Each wall is flat, endless, passes through zero and stands at right angles to its row. A trip goes straight from one point to another. List the walls that it crosses, first one first.

Walls:
(1): [-25  24 -39]
(2): [-40 -52  10]
(3): [-29 -37   2]
(4): [12 10 15]
Trips:
[ 31 -10  44] to [ 10  25 -50] -> 1, 4
[ 26   6 -86] to [ 89 -34 -24] -> 1, 4
[-23  26   5] to [73 47 49] -> 1
[-50  11  23] to [46 16 27] -> 4, 1, 3, 2
[-31  14   5] to [-54 -17 -10] -> none

Walls:
(1): [ -2  54  24  37  12  64  -7   0   6  19   7 -47]
(2): [ 27  34 -19  24  -8 -48 -16 -38  20  -5 -30 -38]
(3): [-13   2  29  32 -72  15 -43 -79 -21  -8  15 -11]
(4): [ -5 -17 -77 -31  13 -20 -67 -49 -19  -1 -29  20]
(5): [-16 -56  26   0  -9 -48 -11  -7 -35   9  41  21]
(6): [  61 -115  -38   47    3    6  -42    1   60   35   48  -35]
(7): [ 32  -4   0  41 -50  -6  28 -15 -51 -43  18 113]
Trips:
[ 37  27  17  -4  -4  38  29  47 -16  64  -5   1] to [ 24 -60  24 -48  52 -21  -4  40   1 -45 -21 -10] -> 6, 1, 5, 4
[  8   6   1  14 -19 -35 -29 -20 -48 -77 -18 -49] to [ 44 -23  69 -54 -28  61  11 -30 -46  21  38  13] -> 1, 4, 2
[ 16 -19 -73  27  32 -62  28 121 -18 -22 -49  83] to [-22  15 -43   7 -29   3  -6 -12  19  19  30  77] -> 3

Walls:
(1): [-25 -25  31 -52 -52  -3 -34  17  86 -30   7 -32  25 -47   4   8  39  14
  -5  31  36 -33   6  28 -81  29  20  36  15  39  -3   7  32  50  32  31
  -9 -25  70 -12  89 -48 -13  50  28  30  69  34]
(2): [  1  -7  -4   2 -36  28  31 -20  33   7   7 -23 -16 -43  13  54 -16  15
  50  20  11   9  43 -47  26 -43  56 -43   2 -11 -28 -51 -20  52  60  25
  -5  29 -21   7  -3 -23  -9  41  -3 -19 -31  57]
(3): [ -1  92  11 -55  52 -23  34   5  22  39  32 -38  23 -33  16 -53 -49  61
  39   6 -12   3  -5  36  20  11  30  -4  67 -25  14   7  68  10   7  17
  14 -17  31 -23  24 -43  -9  31  -2 -59  -4  -7]
(4): [  9  24  57  13  46  21  21  20  50 -21 -58  23 -39 -19   0  46  60 -49
  -2  89 -10 -77  15  14 -26  19 -10  11  33  36  29  60  10   0  26 -40
 -32  37  49  24  25 -11 -16  36 -35 -20 -34 -48]
(5): [ 59 -54 -12  24  20   6  31 -34  21  -5  10 -33  -2   1 -51  53  26 -34
  20  33  22 -31 -23  18 -24  11  34 -30  58 -55   0 -24  34 -43  17  30
  24  52  53 -57  32  29 -48 -21 -90 -38  53  31]
(6): [  46  -32  -28   26   10  -17   86  -39   94   36  -25   31   43  -47
 -107   13   48  -66   -7  -73   44   42  -17  -11   -8  -18   -7   20
  -34  -20   19   12  -24  -89  -28  -31    8   16  -45  -43    9   -2
    7 -103   31  -21    5   40]
(7): [-30 -42  38 -27   8  49  35  51 -28 -10  49 -51 -20  21  29   9 -11 -27
  41 -24 -22 -35   0 -55 -34  25 -12  55  20  -2 -59   9   9   5   7  -5
  40  -4  62  84 -18  26 -13  15 -16  73 -43  45]
(8): [-33 -35 -39  27 -86 -18 -43  87  18  26 -26 -13 -32 -17  -7  33  -1 -56
  16 -46   7 -23  -6 -47 -50  63  22 -17  13  42   3  29 -38  31   2 -34
 -16  27  27 -31 -72  47 -51  10  44  42   2 -28]
Trips:
[ -33  -14   39   -1  -35   13   43    4    3   17  -18  -59   21  -73
 -121   50   -7   50   31   21  -35  -46   19    6  -15  -31  -13  -54
  -18  -86   -6   -1  -95  -50   26   17    2   17  -90  -12  -39  -42
  -25  -14  -44  -13    3    3] to [ -2 -10   9 -10 -10   5 -24  32  43 -58  42 -15 -30  27 -40   5   7   8
 -51 -28 -32   2  18 -27 -21  21  40 -25  91 -19  48 -24 -31 -48 -20   8
  71  -4  93 -41 -23  -5  36 -38  14  -1  33 -12] -> 8, 1, 3, 7, 2
[ 48   5 -27 -72 -24 -17  13  21 -18   3 -16 -33  29 -18 -63  30 -25 -13
  27  11  21 -24  20 -45 -33 -29 -20 -45  48 -39 -41  26 -15 -17  36 -82
 -35  -8 -15  60 -94  14  13   3 -15  13  -1  26] to [ -4 -34   8 -23  53 -33  24 -55  13  -9  -4 -12  41  32  26  46  -8  -3
 -36  -8  21 -81 -19 -42 -34 -25  32 -11   7  63 -27 -15  -5 -14  19 -43
  42  17  13   8  -2 -59  19  39 -24  60  -2 -22] -> 1, 6, 8
[ 29 -67  55  69 -45   3   5  -6   6 -17  68 -28  11  13  -5  37  -5   5
  30  24  -4 -26  76   7   0 -27   7  38 -16   8  73 -77 -19 -14 -28  24
   1  33 -25 -19 -18  -8 -29  20  41  16  36  54] to [ 17   4 -35   1  34 -18 -54   1  13 -33   1  62 -17  66 -64  71  49   3
 -50 -13  33  -6 -39  24  25 -29  56 -25 -11  41 -32 -14   9  -3  47 -18
  69  56  23  32  11  67 -15  -5 -37 -28  -9  34] -> 7, 4, 1, 8
[-41 -34  46 -26 -35   8 -40  71 -81  28 -35  62 -31  13  51 -42 -95  -8
  33   7  36  31 -71  55  -7  -9 -70  73  -1  15 -13 -41  18  18  -9   6
  29 -19  -9 -74 -29  31  11 -37  39  10 -27 -15] to [ 87 -79 -31 -34 -10 -42  52   2  -3 -35  26  30  16  -7  55 -38  17  24
 -26  16 -39   9   6  -1  -3 -26  42  45 -53  17 -39  14  86  44   5  12
   1  -3   6 -77  21 -43 -39  14  11 -52 -30  74] -> 3, 1, 8, 7, 2, 5, 6

Walls:
(1): [  35  -41   57   24   11    4   27  -42  -78  -19   18  -52    8   11
 -106   -3   12   28  -12  -22  -56   24   76   68    2    8   15   65
    0  -34   39   -8   43  -65   31   62    0    0  -67  -38  -17  -74
   48   14    8  -47   20   -9]
(2): [-50   1 -17 -47 -19 -58 -11  40  25 -37   8   9  27   7  67  22   1  10
   5 -80   7   5   0  21 -13 -30  28  19   4  -1 -29   9  47  28 -15   5
 -22 -25   1 -83  -6  18 -21 -53 -19 -59  37  29]
(3): [  9 -40 -13   0   7   1 -20 -18  36  51 -14  23 -20 -13  -7 -18 -34   4
 -29 -49   4   9 -60 -13 -52  13   2 -61  10 -23   9 -27 -18  -5 -36  13
  64 -42 -42 -54  29  39 -79 -34  -5 -47  -8  13]
(4): [-40  19  -6  -4  80 -78  28 -34 -55  21   4 -45  -9  15 -10  45   6 -38
  43  47   9  19   0  10 -55  51  17 -25 -25  10 -27  51 -31  91  11 -29
 -23   5 -31  69 -31 -29  23 -36 -65  -7  26  24]
(5): [ 21  -8 -69 -31 -88   2   7 -17  34  28 -22  45 -27 -65  42  28   1 -16
 -30  39  15 -19  22 -20  57  18 -26  22  -5  28  27  -1 -20  17  -9 -93
  12  13  28 -43 -11 -51 -34  52  30  17   4 -35]
(6): [-26   4 -78  25 -27  44  31  20  12 -18  26 -12  10 -27 -54 -14  18  29
 -44  -3  20 -47  61 -26 -19  30 -28  11 -11 -57   0 -41   8  81  50 -34
  67   8  -9  42  44  33   6 -24  27 -45  37 -22]
(7): [ -1 -15  16   2   4  -9 -41 -54 -39  67  16   4  38  22  29 -66  -3 -43
  15 -40 -40  15  25  10   2 -22   2  26 -22  29 -50   1  71 -77  44 -41
  40 -22 -61  -8 -66  25 -22 -37  15 -30 -43  12]
Trips:
[ 24  70 -24  -1  42 -19   6 -42   9 -15 -20  17 -84  -5  13 -46  55   3
   5 -39 -57  -6  -5  -1 -48 -19 -16 -12  48  -3 -38  64 -38   5  35  36
  19  12   5 -18 -15  -7 -47 -35   4  -3  19  18] to [  0  84  40  28  44  16 -27  -8 -36  16 -35  23   1  -9  48 -11  16 -23
  17  27  -9  58 104  41   2  32  20 -73 -15 -34 -29 -48 -11  -3  -1   0
  13   2 -25  19  44 -27  -7   6 -24 -11  -2  60] -> 2, 1, 3
[ 32  29   5  50 -50   4 -14 -47 -10  52 -74  13  -8 -47  46  11  86 -28
 -39 -63 -15 -22   8  47  10 -67 -26 -64  20 -83  86 -10 -23  48  36  -3
 -44  43  27 -44 -89   8 -33  18 -49 -40 -27  17] to [  6  55  32 -25  39 -39 -50  69  62  94   5 -11  55 -15  75  -8 -24 -31
  23  -1 -42 -35  42  -8 -21  -9  39 -49 -46  38   3   5 -27  -8 -15 -14
 -83   1 -41 -52   0  39 -54   1  62  19  40 -55] -> none
[-54   1  92  96  -3  -5  50 -15  -3  40 -11 -20 -77  -1  13 -43 -19 -17
   6 -35  13  -1   4 -27 -13  32 -27   5 -50  17  77 -42  15  90  30 -67
 -33  60 -30  -5   0  -4 -52  26  41 -22 -15  28] to [ 17 -35  22  45 -32 -76 -10  74 -11  22 -10  34 -28  18 -32 -12 -26  67
 -47  32 -70  53  60 -28  -3 -55  86  43  49   5  14  39  71 -12 -32   5
  -3  34  47   4 -31 -18 -15  22  -7   7   6 -50] -> 1, 3, 4, 6, 2
[ -2 -40 -11 -77  11   4   6  53 -11  -7 -19  36   6 -21  62 -91   4  29
 -19  35  31  67  36  -6 -56   1  59  17  39  62  36  19 -20  72 120 -11
  15  26  38   8   4 -16   7  -2  -9 -13  20  29] to [-21   3 -19  35  30 -31  55 -72  58 -27  -9 -72 -45  13  40   8  -7 -11
 -10  10  25 -60  25  53  18 -61 -30 -72 -18 -57 -33  13  40 -18 -21 -23
  19  19  24  37  53 -67 -64 -12 -53 -45   4  -1] -> 3

Walls:
(1): [  4 -59 -33  49  31  55  46 -90  -9  38   4 111 -55  -2   8 -88   8  24
  29 -67  24 -10  26 -30  33  30   3   9 -34  -4 -85  71  30  -6 -25  -1
  22 -22 -30 -15  -5  13 -33 -96  39 -21  40 -26]
(2): [ 15  10 -23 -11  41  47 -20 -62 -52 -21  57  -4 -28 -31 121  31   2  -1
 -75  18  31  -3 -45  26  -2 -17 -48 -31 -50  12  78 -54  39  36 -36  14
  30  18 -14 -23 -37  29   9  -5  18  13   5  10]
(3): [ 20 -10 -53  62  32  13  45  51  12 -22 -31  24  -5   7  14 -11 -16 -29
  38 -53  16 -17  50  55 -22  28  -6 -18  40  26  25  10   8  33 -11  10
  55 -16  37  69   9  25   4   4 -16 -22 -58  68]
(4): [ -7 -27 -37 -39 -25  17  18 -15  -2 -30  19   5   1 -13  48  11 -24 -41
 -23  73  34  19 -27 -21  13  12  20 -50  -8 -46  55 -14 -67  16  16 -28
  -5  38   6 -18  75  34  12 -21  26   4  19  19]
(5): [ 29  -8  10 -41   0  -3 -85  20 -14  37  19  -8 -52 -42  -9 -18  46 -23
 -42   8  32 -24 -19  25   9 -16  57  11 -26  36 -23  12   2  -9 -37 -16
  14  85  17  -2  27 -41  -2  18 -60  35 -40 -18]
(6): [-18  70 -23  44 -50 -26 -64  18 -11   0 -40  16 -15 -17  13 -87  29 -27
  16 -42  33  15  13   0  28   3 -27  10  16 -10 -17 -43 -26 -19 -22  -4
 -17 -23  26  35 -15 -78 -35 -37  -8  21 -50  71]
Trips:
[ 34   8   7 -22  27 -37 -32 -39  55 -32  49 -11  34 -13   1  42 -78  77
 -16 -37 -23 -12  -5  -3  -2 -48 -11  30 -34 -22  59 -22 -55  13  25 -38
 -70   1 -38  53 -72 -11   7  -9 -38  17  11 -41] to [  0  33 -88 -45  43  15 -23  72 -19  16   2  -4 -54  -4  10 -54  11 -36
 -41  43 -44 -16  -1 -10  37 -22 -15 -56 -22  55  -7   4   1  36  31   6
   8  28 -49  80  -2 -39 -45   6 -45  71  16 -70] -> 5, 6, 4
[-23 -49 -52  15 -45 -18  -2 -30  44 -14   3  50  32 -21  -2  36 -20  -7
   9 -40  75   4  -2 -20 -64 -20  36   8   2  -4 -28 -32 -30 -25  -4  41
  34  22 -58 -43   4  32 -11  16  79  19  43  30] to [-30  13  34 -53 -15  29 -26 -42  15 -26 -17 -42  41 -17  29  54 -39 -55
 -13 -37 -15  70  -1   3 -70 -29  56  56   4   1   5  43 -29  30  24 -13
  12 -13 -40 -31 -17  -3  22 -34  10 -47  29  73] -> 1
[  22   83  -66  -66   29  -32   12  -58   11   -7   22   12  -54  -64
  -23  -14   20    0   24  -33   29  -17  -35  -16   80  -37  -15  -40
    3  -17  -20   -2  -51   13  -41  -18   13   -7   44   -7   58   18
 -118   -2   27   48  -15  -14] to [-10 -58 -52  37 -86   1  31  19   4   3   4 -21 -42  13 -18  57  -6  36
  91 -39 -25  74  60  -1   2  28 -28  62  29   6 -41  31  -9  75  13 -12
 -32 -38  -9   9 -13 -38  16 -42 -75  38  -1  83] -> 2, 3, 5, 4
[ 28  20  25 -50  36   9  39 -21  37 -36  30  30  39 -19  30  -1   6  90
  10  -9   4  17   5 -43 -41 -23 -11   7  21 -78 -40 -38  31  47 -43 -27
  31 -87  13 -56  52 -23 -12  27  -3  11 -56  36] to [  9  37 -16 -17 -13   6 -46  11  16  30 -19 100  24  47 -26 -75  -1   2
   9  48   1 -51  42  -4  -3   3  -1  54  23   2  15  48  -2  17  59  45
   8  41  -8 -51  -8 -45  53 -55   6  -7 -20  45] -> 6, 3, 2, 5
[  5  23 -36  14 -21   9 -45 -60 -34 -33 -28 -44  30 -57  44  46 -34 -54
  40  52  32   2   7  11  11  35 -13  36   6  37  19 -36   3  49 -35 -13
  16 -34  -5  -5   0  86  52  33  20   1 -24 -66] to [ -9 -44  13 -75 -11  74   6 -35  34 -26  10   2  -8  66  13  -6  33   7
  -9   1   8  20 -24  -4 -26 -37 -30  -4  48  30 -61   2  50  -1  49 -12
 -19  19  46 -65 -13  45   4 -23  18   4 -15  13] -> 3, 1

Walls:
(1): [-30  80 -50   9   1 -21  41  77 -28  13   8  24  21 -11  23  17  44  43
  -5 -45 -31   4 -49 -20 -24  18  29 -43  26   0   0  -8  -3 -44 -29  16
 -40 -27  28 -16  73 -64  19 -52 -39  52  29  16]
(2): [ 44   7 -40  30 -40  25 -53   0  15  39  45 -29 -36 -30 -49  -7  16  -5
  17 -14 -11 -15   6  61  -5 -10  -3  50 -48 -10 -55  54 -10  -8 -16  24
  13  50   4  10 -42 -11  -1  24 -23  32 -58 -11]
(3): [  0 -61 -56 -34 -69   3  18 -34  65   6 -59 -39  39  10  20 -16   4 -59
  29 -25 -24 -62 -18 -59  11  41  75   6  22  -6  31  47 -52   5 -47 -57
 -14 -78 -17 -11  22 -29  43   0  14   5  -4 -72]
(4): [ 69 -35  42  44  32  -1 -40   9  27  -2 -39 -18  54   8  24  30  30 -38
 -61  43 -41  -1 -63 -13 -84  62   6  12  30  14   5  -1  -9 -21  14 -70
 -31 -25 -22   2  15   8  56 -43  33 -83 -17 -63]
(5): [-39  28   2 -12 -42   5  13 -10  35  75 -22   0  32 -10  54 -15   6 -27
   1  27  45  51 -15  13   4  16  36  -2  -2  -9  28 -28 -16  19 -39 -71
 -51 -46 -26 -44 -13  33  23  58  41  63 -35   5]
(6): [  20  -39   -6   14  -26  -40  -22   80  105   11    2   -3   66  -45
    2  -31   55   24  -37   82   63  -21   41    1   -4  -23   37  -40
   11   36   84   10 -121   20  -41  -20  -28    9   15   17   57   61
   79   14   46   -6   -1   35]
(7): [-53  19 -22  -1  -7 -51  10 -20 -28 -15  19 -65  15  30  50   8 -30   2
  32  18 -34  29   6  40  48 -26 -51   5  63  -8  54 -18  15  -8  49 -18
  25  36  12   9 -39 -35  -3 -12  51  33 -12  50]
Trips:
[-26  34 -74  40  -6 -77  -7   2 -29 -47  11  10 -42 -15  21  -1 -64 -51
 -19   0   2   9  -2   6  18 -22 -61  42 -67 -77   9   4  -3  21 -10  14
  44  14 -10 -67 -13 -60  39  63  22  46 -16 -16] to [-31  75  16  23  68  -1 -32 -19  31  24  10 -16 -14  15   3 -22  41 -24
  44 -45   0 -60  18  40  39  24 -20   4 -81  26  12  28   6 -48  29  52
 -14  23 -36   9 -41 -51  65 -67  25   0  76  -5] -> 5, 1
[ 21  -7   3  26   3 -50   3  53  44 -59  31 -26  41  56 -10   5 -21  11
  34   1  15  46 -33 -17  73 -41  -3  15  44 -56  23  27  45 -17  50 -69
 -56  62 -27 -15  -7  45  28  50  56 -11 -47  -3] to [-36  -3 -19 -50 -35 -74  33  27  -9  -7  90   9   0  -7 -62 -17 -39 -26
  37  33   6  26  26  -4  24  -7 -28  66  30   1 -30  59   4 -43 -16 -19
 -31  -3 -15 -20 -13  13 -72  47 -25  98  81   0] -> 4, 2, 6, 1
[-48 -34  -7  31  -4 -92  39  24 -68   1  26 -29  42   0  10  -2 -11 -46
 -19 -52  10 -19  10  22   2   2  45  60 -15   6 -52 -40 -20 -52 -27  38
  -7 -52 -51  28  42  23   0  37   4 -56 -32 -47] to [ -7 -66  34  -3  30  -4 -11   6   7 -21 -18  14  76  -7  -3  35 -34   1
  66   0   5  -1  45 -37 -18   4   6  17  84   6 -52  30 -62 -12 -34 -12
   2 -37 -31 -27  18  21  19 -62   2  26 -76 -32] -> 6, 1

Walls:
(1): [-35 -54 -30   8 -14 -11  21  20  -6   2   0 -66 -41 -30  10  53  -4 -38
 -10 -21 -39  22 -13  17  23 -18 -27   4   4 -20 -46  -2 -28   6   7  -4
 -25 -12  -4 -14 -41  14  60  23  -6   1  31 -24]
(2): [ 50  40  42   3 -28  71  50 -30   9  74  42 -48  10   0 -20 -52  35  40
   8 -26  51  36  -7  14  -9 -52 -42  43 -23 -36 -18  -1  25 -66 -20   4
 -26  49 -20  29 -40  14  18 -15  25  42 -33   6]
(3): [ 29 -30  11 -11  24  45  19 -18  33 -62 -44 -18 -40 -38  43  43  16   0
  10 -12 -23 -10   2  36 -52  62  13   0  18 -27 -21  33 -41  65  31  -2
  31 -36  26 -26 -12  30 -10 -22 -38 -25 -12 -45]
(4): [-23 -76 -54 -14 -15   5 -16   3   2  15 -17 -27  10  29   1 -61  34  67
 -36  19 -14  39 -32  -3   4 -16 -46  50  -2 -19   8 -18  62  19 -37   8
  -8  59 -21  43   4  51  12  38   4 -22   8   8]
(5): [-36  52   7  -2 -10 -25  18 -40  51 -54  24  18   1  24  20   1  26 -33
 -16  -5  41 -14  55  19 -22  35 -21   1  10 -38 -64  35   8 -73  29  -3
   2 -10 -50  21 -33  -4 -45  17  69  19   2  24]
(6): [ -5   8 -11 -15  17   7 -66  22 -28 -14 -15 -36 -32  18 -24  27 -22   8
 -26  21  36   3 -19  29   0  58  38  -7  27 -35 -42   5  45  61 -17  10
  -2 -36 -27  -9 -28  -4 -10  24   1  36 -19   6]
Trips:
[ -9  30   8 -39  56 -17  -9  30  -5 -39 -44  26 -47   2  15  31  16   2
 -26  37  17  52  -9  34  53  30 -18  13  18 -40  59 -20   3  27  44   3
  -6   1  24  57   9 -40  -1 -19 -37  23  24 -12] to [  52   -9    9   -4  -17  -49   49  -12  -46  -86    6  -11  -16  -19
   43   36   -3   37   36    9   56  -55 -104  -23    1   18   29    5
  -29  -15    4    8  -13   61    6    6  -29   35   -5   15   -5    5
  -42    1   -4   11  -32    4] -> none
[  5 -41  24 -40  36  -9 -39   9  19   5  19 -19 -25  62  11   6 -18  15
 -15 -12  14   2  25  17 -51   9  11  55 -19 -38   4  20  17 -25  23  -2
  -1 -48  26  22 -15  37  24  -8  19 -14  46   2] to [ 45 -50 -14   8   5  57  -9 -28  31  29  36 -51 -40 -18  34   6   8 -34
  17   0  -2   3  -4  18 -76  29  -2   6 -13  23  20   1  24 -27  -3  14
   6 -20  19  -7  64  -9  92   0 -47 -44  28  17] -> 5, 6
[-14 -24  -5 -36  17   3  64   6 -11  14 -12 -17 -40 -34  34 -10  31  -3
 -36 -33 -23  -5  -9  10   4  12  26 -50  -1  -4 -88 -58 -10  43 -30  -2
 -65  24  14 -10 -31 -13  26   8 -31  24 -48  -7] to [-11 -22 -36  55  -3  10  65   7 -18 -13   9 -13   9  27 -52   1 -17   7
  37  42  25   4   1 -47  27  15   8 -48   5   9  37 -47   0  14  12  58
  -7  75  53  30   1  -4 -30 -66   6 -41  -5  -9] -> 6, 3, 2, 1
[  6   4  40  16  31 -42  12  19  57 -21  -2  58  13  -3  -7  62  -9 -38
 -26  18  -3 -49   7  28 -50  49  -5  -5 -41  54   4   1  -3   5  47   6
 -14  -1   7  -4  15  35  74 -26 -16  14 -38  67] to [-45  -3  12   4  -5  -1   7  24 -34 -20 -10 -13  16 -19 -23  -4  62 -28
   3  55  -2 -19  13 -55  16   6  -9 -34  11 100   4  11 -27  28   6  -9
 -17  17 -42  40  58 -16 -38 -15 -16  17  41 -62] -> 5, 3

Walls:
(1): [-51 -20  -1  29 -31   6 -33  38 -26   0   1  31 -16 -18 -13  -1 -20 -62
  21 -25 -36 -30 -12 -26 -12  29  11 -42  22 -26 -34 -55 -94 -27  83  12
 -49   0 -53  86  -2 -41  55 -64 -10  -1 -52 -17]
(2): [ 15  20 -63  23  -2   9 -20   6  36  -1  26  -8  11 -13  11  37  64 -15
  40  18  17  29   1 -51  27  53  69 -28 -56  25   6  20 -20  41  53  -5
 -35  -5  36  -8 -52 -33   0 -42  -3 -16  -1 -31]
(3): [  77    9  -24  -23    5  -29   22   -8   34    9  -15  -18  -18   15
   -5  -36  -27   46   94    1   -6   45  -58  -50  -11  -18    4  -91
   -8  -74  -20   -2  -23  -25  -82   -2  -34   71  -58  -16  -14    0
   22   38 -106  -75  -19   13]
(4): [ 20  87  -5 -50  18   2  43 -45 -50   2  -3 -59  21 -38 -11  61  30   0
 -57  21 -14 -12 -50   5  29 -32 -10 -18 -60 -13  30  19  42  42 -32  13
  12 -37  49 -70  12  51 -17  16  61  -9  31  -6]
(5): [  7  40 -52  11 -43  22 -18 -40 -26  -9  43 -19 -42  12 -37  25  30 117
   7  25  22   3 -22 -17  35  56 -68  42  42 -59 -84 -19  40  63 -38  29
 -13  32 -61 -35 -81 -62  22  45 -48 -48  94  17]
(6): [-31  40 -32  -2  33  -5 -65 -36 -63  22 -23  89  23  -7 -34  93 -57   4
 -42 -71 -16  54  27  -5 -34  -8  22 -12 -29  25 -29 -37 -33 -51  16  57
  74 -48  14 -28 -47  73 -36  27 -35  47  13 -77]
(7): [-15 -23  34  -5  66 -52 -24  17  36   1 -23 -33  15  28   3   8 -48 -44
  91  10 -47 -56  73  20  71  20 -44   1 -12  -4   4 -77   9  -9 -42 -94
 -26  23  38 -33  16  16 -11 -95  52 -41 -21 -24]
(8): [-64 -49 -13  83  51  -7 -25 -19 -16   3   3 -19 -39  18 -18  26 -31 -99
  38  15   2  31 -32  47  13 -43 -39 -23 -42  46 -66  15  47  44   4  24
 -12  68 -27  34  17  12  16 -73  17  -5  16  55]
(9): [-28 -28  14   0   3 -57  -8   3 -26 -29  -4  -9 -52  -1   0 -18 -66   2
 -66  -6  44  35  -2  14  53  35  21  50   3  62  15  35 -52 -43   7 -14
  -1  78  -1  -6  63 -10 -14  21  48 -14  32  30]
(10): [-17 -33  28 -49  -8  13  17  17   8  29  29 -23 -47 -33  22  35 -10  38
 -20 -13  29 -66 -18  59  42   9  46  53 -34  -3 -27 -37  -1 -53  29  16
  26 -15   7 -35 -29   6 -15  42 -17 -53 -32 -26]
Trips:
[ 76 -10   3  19  44  31  45 -45   7  -7 -51  49  20  41   5  -1 -76  13
  56 -44   2 -47  58  36   3 -36  56  -4 -14 -26  56 -16 -29  32  59  44
  -1  -1  14  13  12 -36 -40  18 -30 -26 -10 -48] to [108  62 -35 -24   5  23 -66   1  69 -19 -41  -5  13  58 -12   6 -30   0
  83  31   9  25  12  10  25  17 -44  17   9  16  32  16  19  -1 -14  16
 -31  30 -74  20  26  38 -40  36 -44  83  51 -36] -> 1, 10, 5
[ -38   -1    3   24    8   18   35   62  -20 -118  -47   54  -45  -41
   20  -15  -29   63  -24  -34  -13    0  -89  -84   27  -46  -15   42
  -39    9   -6   -8   37   58    4  -10   -4  -44   21  -30   -5  -71
   18    5   44   50   32   95] to [-35   2  25  53  69 -11  58 -23  12  -6  13 -45 -13 -49  32  64 -37  30
  16 -43  41  -2 -34   7  94  31   8  54  15  38 -97  53  13  -7 -32 -52
  32  17  -5 -31 -25  32  83 -23  23  -7  -4 -19] -> 10, 7, 2
